Every row gives one point. Each copy is the shape, with its points in the same order, stretched, turned, moved and blurred by noise. Some copies are also mirrored. Which?
(in the rows, 128 means zero)

Shape, 6 rows:
[[104  96]
 [155 152]
 [173 152]
 [101 135]
 [115 107]
 [114  97]]
Copy 1 (6 x 2):
[[169 128]
 [102 108]
 [ 98  94]
 [134 146]
 [156 122]
 [165 117]]
Copy 1 is: mirrored
Copy 2 (6 x 2):
[[ 85 128]
 [163 115]
 [177 105]
 [120 145]
 [105 124]
 [ 95 125]]
Copy 2 is: only turned
Copy 3:
[[138  87]
 [133 169]
 [145 187]
 [106 104]
 [136 104]
 [145  97]]
Copy 3 is: only turned
Copy 4:
[[177 140]
 [111 111]
 [114  90]
 [134 151]
 [165 135]
 [177 132]]
Copy 4 is: mirrored

Shape, 6 rows:
[[146 135 122]
 [139  89 146]
 [ 73 132 122]
 [149 136  89]
 [143 118 117]
 [ 71 133 159]]
Copy 1, 6 rows:
[[149 142 134]
 [153 102 161]
 [107 105  98]
 [169 143 109]
 [159 127 132]
 [ 84 104 125]]
Copy 1 is: only turned
Copy 2:
[[139 126 103]
 [108 146 132]
 [126  70 160]
 [134 111  81]
 [128 125 107]
 [139  89 191]]
Copy 2 is: mirrored
Copy 3:
[[103 141 116]
 [115 104 143]
 [173 153 132]
 [114 137  86]
 [114 126 114]
 [160 160 165]]
Copy 3 is: mirrored
Copy 4:
[[130 127 145]
 [143 103  95]
 [ 53 145 126]
 [122 115 179]
 [130 116 138]
 [ 69 159  93]]
Copy 4 is: mirrored

Shape:
[[143 121 143 149]
 [150 153 146 113]
 [120  91 129 116]
 [102 136 104 131]
 [ 91 125 186 123]
 [142 123 167 104]
 [146 133  52  97]]
Copy 1:
[[117 111 142 163]
 [113 147 163 134]
 [159 121 125 143]
 [117 142  88 119]
 [145 171 133 184]
 [145 144 172 152]
 [122 114 108  54]]
Copy 1 is: mirrored
Copy 2:
[[140 126 135 151]
 [152 107 119 112]
 [ 96 110 159 146]
 [ 89 141 114 132]
 [116 164 170 102]
 [143 105 152 115]
 [ 88  67  87 144]]
Copy 2 is: only turned

Shape, 10 rows:
[[154 140  98 134 109 157]
 [142 129 106 118 139 129]
 [135  95 167 134  76 166]
 [116 120 154  97 192 118]
 [156 137 125 126  78 120]
 [ 76 132 138 108 139 145]
 [117  97 110 128 100  90]
 [152 158 108 162 116 167]
 [123 102 132  88 126 122]
 [108 148 147 114 158 151]]
Copy 1 (10 x 6):
[[137 138 101 120 144 157]
 [120 117 103 117 130 126]
 [148 146 188 128 185 130]
 [139  80 118 141 120  58]
 [134 160 144  90 127 148]
 [133  99 156 159 114 112]
 [ 75 144 152 109 121 126]
 [154 154  96 148 142 149]
 [114  99 152 104 139 112]
 [161 100 130 155 117  97]]
Copy 1 is: mirrored
Copy 2 (10 x 6):
[[101 130 109  98 144 163]
 [ 94 139 114 134 146 147]
 [104  73 164 108 108 156]
 [ 70 163 156 172 139 112]
 [122 139 119 100 107 161]
 [ 77 134 163 121 141 103]
 [127 114 115 129 111 103]
 [116 123 120  97 170 172]
 [ 80 133 141 129 107 121]
 [ 80 156 164 130 157 131]]
Copy 2 is: mirrored
Copy 3 (10 x 6):
[[169 108 157  99 133 153]
 [130 130 156 113 150 134]
 [176 164 137  93  64 100]
 [ 61 171 167 118 142 102]
 [174 116 106  98 132 113]
 [ 90 180 140 102 111 160]
 [155 152  93 144 149 106]
 [152  76 161 106 114 168]
 [133 183 134 107 141 102]
 [ 81 151 157  91 118 150]]
Copy 3 is: mirrored

Shape (13 x 8):
[[112 153 178 114 134 134 138 114]
 [145 156  98 145  54 167  80 131]
 [116 170 129 101 129  89 164 105]
 [185 124 111 138  64 182  79 104]
 [112 166 157 122 133 112 133 143]
 [152 154  94 161 126 140 131  95]
 [122 113 103 154  62 190 101 109]
 [103 181 149 113 109 154 106 111]
 [140 109 146 159  68 158 161 145]
 [ 97 163 142  93 126 127 140 122]
 [132 153 138 114 152 156 170 152]
 [128 100 130 119 127 138 138 148]
 [113 133 145 148 132 114 139 137]]
Copy 1 (13 x 8):
[[107  79 100 125 129 154 125 114]
 [135 160 153  97  74 138 114  91]
 [133 101 101 120 186  88 120  71]
 [169 144 164  82  76 163 115 116]
 [ 92 112  98 139 137 139 104 116]
 [195 158 113 110 148 108 140  96]
 [141 155 160 101  63 160 157 109]
 [112 112  85 120 101 139 105  99]
 [101 151 160 109 113 187 154  98]
 [102  95 104 116 140 116 119  95]
 [107 134  92  89 161 133 146 125]
 [115 120 149 121 135 140 150 139]
 [117 118 117 152 134 134 134 117]]
Copy 1 is: only turned
Copy 2, 13 rows:
[[114 137 155 151 158  91 115 131]
 [126  88 115 138 117 182  87  99]
 [136 152 155 171 115  90 148 118]
 [117  86 139 134 159 209 115 101]
 [133 138 134 132 129  88 110 122]
 [117 149 110 171 144 149 143 108]
 [112  93 123 155 132 190  91 144]
 [111 102 128 168 143  99 104 108]
 [110 155 161 120 124 183  72 161]
 [115 124 143 158 119  82 125 122]
 [ 70 175 136 132 129 101 125 124]
 [121 128 140 111 123 136 127 154]
 [141 148 130 133 132 117 113 149]]
Copy 2 is: only turned
Copy 3:
[[176 150 149 160 147 140 103 129]
 [129 109  91  98 109 154 154 123]
 [126 180 158 149 111 107  88 152]
 [133 105 106  57 140 161 168 110]
 [152 129 146 163 113 114 107 139]
 [102 129 124 128 146 142 130  94]
 [125 122  64 102 161 181 145 127]
 [170 146 138 159 121 162 122 126]
 [127 137  94 113 178 116 152 168]
 [157 161 129 164 112 129  95 143]
 [154 174 111 156 138  89 107 132]
 [138 140  97 120 149 116 100 140]
 [133 121 125 157 152 125  99 128]]
Copy 3 is: only turned
Copy 4, 13 rows:
[[154 127 145 159 102 104  84 148]
 [151 129  77 131  99 207 166 104]
 [121 148 145  90 122 105 100 124]
 [175 124  63 116  88 227 136 139]
 [143 126 162 140 122 107 115 118]
 [165 166  78 100 140 165 129 105]
 [169 108  40 141 106 178 147 122]
 [141 143 117 165 104 141 115 132]
 [198 103  98 137  93 124 138 139]
 [117 128 145 136 120 105 110 144]
 [151 138 136 131 139 116 127 167]
 [148  95 132 114 144 124 128 149]
 [166 116 142 133 139 100 116 107]]
Copy 4 is: mirrored

Shape:
[[120 103 149 151 156 131  88 108 183]
 [147 109  98 112 102 128 147 140 118]
 [120 125 174 151 174 127  93 142 149]
 [144 154 121  99 120 145 109 116 112]
 [125 141 138 119 128 143 141 150 150]
 [147 111 142 128  91 129 158 141 144]
 [102  98 178 140 155 130  92 138 164]
 [129 129 121  69 122 112 146 128 134]
 [122  94 121 108 107 136 150 146 100]
 [156 140 130  90 144 157 164  87 107]
 [ 87 116 140 155 115 140 127 130 155]
 [102 124 190 151 137 112  91 106 154]
 [110 120 126 150 139  96 140 138 137]
 [120 113 184 169 153  93  79 139 163]]
Copy 1:
[[157 146 155 157 130 123 165  57 115]
 [113 113 146 109 120 159 113 160 138]
 [159 128 119 164 157  73 157  72 112]
 [144 129 100  98  90 125 128 144 128]
 [123 105 131 121 138 104 141 115 164]
 [ 90  95 151 107 139 141 131 119 142]
 [147 155 152 165 161  80 165  75 111]
 [122 132 122 115 121 137 166 170 162]
 [102 145 139 113 155 138 113 168 133]
 [124 130  57  73 131 170 150 144 154]
 [109 151 145 150 141 109 125  91 149]
 [124 158 116 168 134  84 169  65 111]
 [114 122 124 180 145 122 133 117 146]
 [144 122 150 195 144  71 162  56  95]]
Copy 1 is: mirrored
Copy 2 (14 x 9):
[[154  99  92 138  96 183 111  89  92]
 [ 95 128 118 127 131 131 137 153 145]
 [146  93 134 135 102 143 117  65 124]
 [140  99 143  96 108 144 129 152 159]
 [134 107 151 139 142 140 132 122 130]
 [111 122 121 172 123 131 113 139 151]
 [136  98 126 162  93 172 125  67 126]
 [120 124 137 118 151 167 134 135 174]
 [ 91 133 132 147 121 128 158 138 163]
 [164 119 100 103 128 124 158 149 174]
 [140 135 135 164 103 157 129 127  98]
 [159 117 129 155  69 173  95  84 135]
 [122 145 131 132 128 139 114 103 115]
 [132 107 128 149  84 160  78  54 121]]
Copy 2 is: only turned
Copy 3, 14 rows:
[[100  87 129 119 100 156 148 163 195]
 [123 113 162 130 130 107 148  80  93]
 [114 113 115 140 126 107 110 180 205]
 [158  84 104 132 119 111 105  95 107]
 [144 123 129  96 120  87 148 136 137]
 [137 130 180 108 125 107 147 132  95]
 [ 85 107 111 127 119 124 132 201 180]
 [106 115 127  76 107 109 114  91 101]
 [ 99 130 138 134 164 101 142 110  82]
 [150  97 134  78 181 120  87  68 118]
 [122 138 116 121 124 145 184 168 138]
 [114 125 110 134 102 160 105 203 165]
 [110 164 148 128 115 136 142 128 162]
 [102 125 138 161  86 133 108 204 202]]
Copy 3 is: only turned
